Each row of a before or after table is a point. The points were changed in one or more steps. Then noise was added and the rows were shuffled. The steps act on columns, c1 being the first. Write out the steps. A step turns or swaps two columns, mirrors them in a line or flattens them onto one, adds a multiple of one to another, or multiplies or shifts one. Angles are multiples of 10 degrees, from the lower column toward the higher: turns from -170 to 170, lines from 10 to 170 but not 90. Use the fewest steps. Two steps may share a column if one is a turn and the other turns, adds or multiplies; they go together, in the order done. Otherwise the lowest column goes first.
In the rows, zero is written as 128.

Before, 12 rows:
[[134  89]
 [153 105]
 [138  59]
 [115 147]
 [115  69]
 [107 141]
 [143 104]
 [138 178]
 [113 174]
 [133  64]
 [103  78]
 [ 98 126]]
After (12 x 2):
[[119 153]
 [ 89 124]
 [ 77 155]
 [106 113]
 [ 63 143]
 [178 142]
 [177 119]
 [ 63 120]
 [104 104]
 [ 56 115]
 [145 149]
 [148 146]]
Steps: turn c1 and c2 by -90 degrees

Before:
[[149 123 129 125 139 109]
 [152 130 136 114 102 139]
 [149 144 131 113 129 124]
 [150 147 135 120 103 133]
 [132 133 138 157 104 114]
 [124 120 130 120 112 127]
 [132 129 137 120 109 128]
 [151 129 128 123 102 125]
 [122 116 104 113 102 135]
 [131 113 119 132 168 130]]
After (10 x 6):
[[150 153 136 131  53 137]
 [123 123 130 135  80 133]
 [131 143 138 114  56  98]
 [148 146 131 142 132 136]
 [122  93 105 136  51 143]
 [151 129 128 133  50 128]
 [132 104 120 124 248 127]
 [152 138 136 132  51 146]
 [149 125 128 143 161 116]
 [131 138 137 135  71 132]]
Steps: add 1 times c3 to c2; mirror c4 and c6 in the line at 110 degrees; multiply c5 by 3

Before, 14 rows:
[[ 97 139 142  90  82 141 101 106  87 158 134]
 [181 114 176 157 134 133 114 146  91  94 122]
 [129 163 111 123 165 152 115 185 150 128 122]
 [200 139  84 164 176  78 142 149  31 103 103]
 [180 116 192 126 127 146 141  95 150 131  79]
 [ 93 128 158 188 105 113 138 126 176 155 105]
 [100 111  64 221  95 150 185  95 160 138 155]
 [149 123 115 112 142 104 145 134 150 134 174]
 [ 82 188  85 201 162 113 106 139 165  99 139]
 [158 108  89 160  95 105 135 146 149 112  96]
 [159 133 100  86 140  80  92 105 113 133 124]
 [144  65  91 127 119 132 126 110 163 142 134]
 [165 145 129 189  77 151 145 155 156 103 114]
 [195  92  68 182 149 137 139 115 168 185 171]]
After (14 x 11):
[[ 68 141  85 163 103  78 131  79  32 175 104]
 [ 85 132 101  87 133  78 111 150 115 139 125]
 [141 162 110 124 129 151  88  87 149 165 120]
 [154 112  65 219 139 151 195 138 159  94 154]
 [146 140 140  88 159 140 115 169  88  81 132]
 [161 127 157 187 154 113 137 137 177 106 104]
 [106  64  93 127 141 133 134 139 163 120 136]
 [ 82 111 175 156  95 132 107 101  93 134 123]
 [104 107  89 161 111 105 123 100 150  96  95]
 [ 71 116 191 125 130 146 155 129 149 126  78]
 [ 64  92  69 182 185 137 143 110 166 149 171]
 [103 146 130 187 102 150 130  85 155  76 114]
 [114 125 114 111 133 105 140 107 148 142 174]
 [170 188  85 200  98 113 104 146 164 162 139]]
Steps: turn c7 and c8 by 30 degrees; turn c1 and c8 by -160 degrees; swap c5 and c10

Before, 10 rows:
[[177  93  67 153 174 126 157  97 130 117 138 122 195 107]
 [140 128 135 121 204  95  94 126 178 136  96 139  93 104]
 [140 153 144 118 166 105  82  74 217 101 101 135 100  87]
 [170 143 148 144 181 111  76 118 162  97 119 100 149 135]
 [144 110  70 164 142 173 173 132 116 115 130  87 140  99]
 [153 125 119 188 189 164 178  92 136 114 133 141 117  95]
 [143 122 114 135 169 186 159 100  99 150 137 101 172  91]
 [182 105  93 181 152 174 186 109 141 159 103 100 177 114]
 [184 185 147 122 172  89  63 124 182 132 134 130  94  74]
 [184 132 189 110  99  74 125 128  67 133 122  76 138  83]]
After (10 x 14):
[[141 127 128 203 110 128  79 125 176 128  98 138 100  97]
 [141 110  71 123  89 129 167 129 118 121 130  95 141 100]
 [143 122 111 160 109 124 150 101 101 132 139 103 179  89]
 [186 136 188 102 158 127 114 122  63 133 121  83 141  83]
 [149 122 122 166  48 121 170  88 136 120 130 141 110  97]
 [134 155 145 164 133 128  79  75 214 117 104 134 100  86]
 [178  96  66 157  90 128 146  99 125 126 138 122 197 102]
 [171 142 149 178  90 126  70 109 161 118 112 100 149 137]
 [183 184 149 171 119 129  53 124 179 125 134 128  98  69]
 [179 104  93 132  71 131 174 110 145 143 100 105 176 113]]
Steps: turn c4 and c5 by -110 degrees; multiply c6 by 0; shift c7 by -10; multiply c10 by 0.4

Before, 10 rows:
[[167 131 136 143 102 164  80 140 162 103 122 118 162 109 122 109 166  93
  146 172 144  99 178 133]
 [195 106 127 128 172 123 152 151 191 148 122 139 139 107  83 153 131 109
   66 109 154 168 164 110]
 [127  54 141 135 122 165 177 178 101 100 192  88  87 180 122  83 108 180
  157 134  69  84 119 178]
 [138 111 174  92 117 127 119 135 208 104 137 120 133 147 136  97 134 136
  164 150 138 115 166 129]
 [135 119 161 120 100 154 141 108 177 130 113 148 140 157 110 110 145 103
  114 140 157 118 161 153]
 [179  67 150  80  95  91 106 143 104 160  89 170  94 116  76 150 109 177
  147 151  58  72 128 132]
 [197  57 117 120 127  94 176 142 123 166 133 179  77  96  58 180 115 123
  158  89  58  96 132 103]
 [ 99  24  89 114 132 179 134 178 102  93 163 137  71 168 118 124  95 162
  174 120 104 112 110 177]
 [125  96 156 109  91 202  93 132 151 131 152  94 114 130 141  85 125 146
  165 151 134  82 102 146]
 [181 131  80  86 167 149 145 113 196 131  98 151 139 105 111 115 123  87
   73  66 125 137 190 124]]
After (10 x 24):
[[138 112 176  93 116 157 121 136 206 106 135 147 134 148 135  96 136 137
  104 118 139 128 166 127]
 [126  53 141 137 122 189 181 176 102 100 192 134  85 179 123  84 107 178
  140  88  71 144 118 179]
 [123  96 156 107  92 219  92 130 151 132 152 152 116 131 140  82 125 144
  160  92 133 130 100 147]
 [167 132 135 142 102 174  79 142 161 104 123 172 162 111 122 110 167  94
  145 118 143 135 177 134]
 [135 116 161 121 100 140 140 109 180 131 113 140 140 159 108 109 145 104
  157 146 154 133 162 151]
 [100  26  91 113 132 195 133 178 100  97 161 119  71 170 116 123  97 162
  139 136 105 108 110 178]
 [183 131  80  83 166  99 144 111 196 131  96  65 140 105 112 115 124  85
  177 152 125 133 190 123]
 [197  57 116 120 126 146 177 142 123 165 135  88  79  96  57 180 115 125
   81 181  58 155 132 104]
 [195 108 128 128 170  65 153 151 189 146 123 108 139 106  83 154 132 109
  162 138 154 118 165 109]
 [178  68 149  79  94 146 107 143 102 159  89 153  96 115  75 149 109 178
   89 170  58 179 130 131]]
Steps: turn c6 and c19 by 130 degrees; turn c6 and c22 by 150 degrees; swap c12 and c20
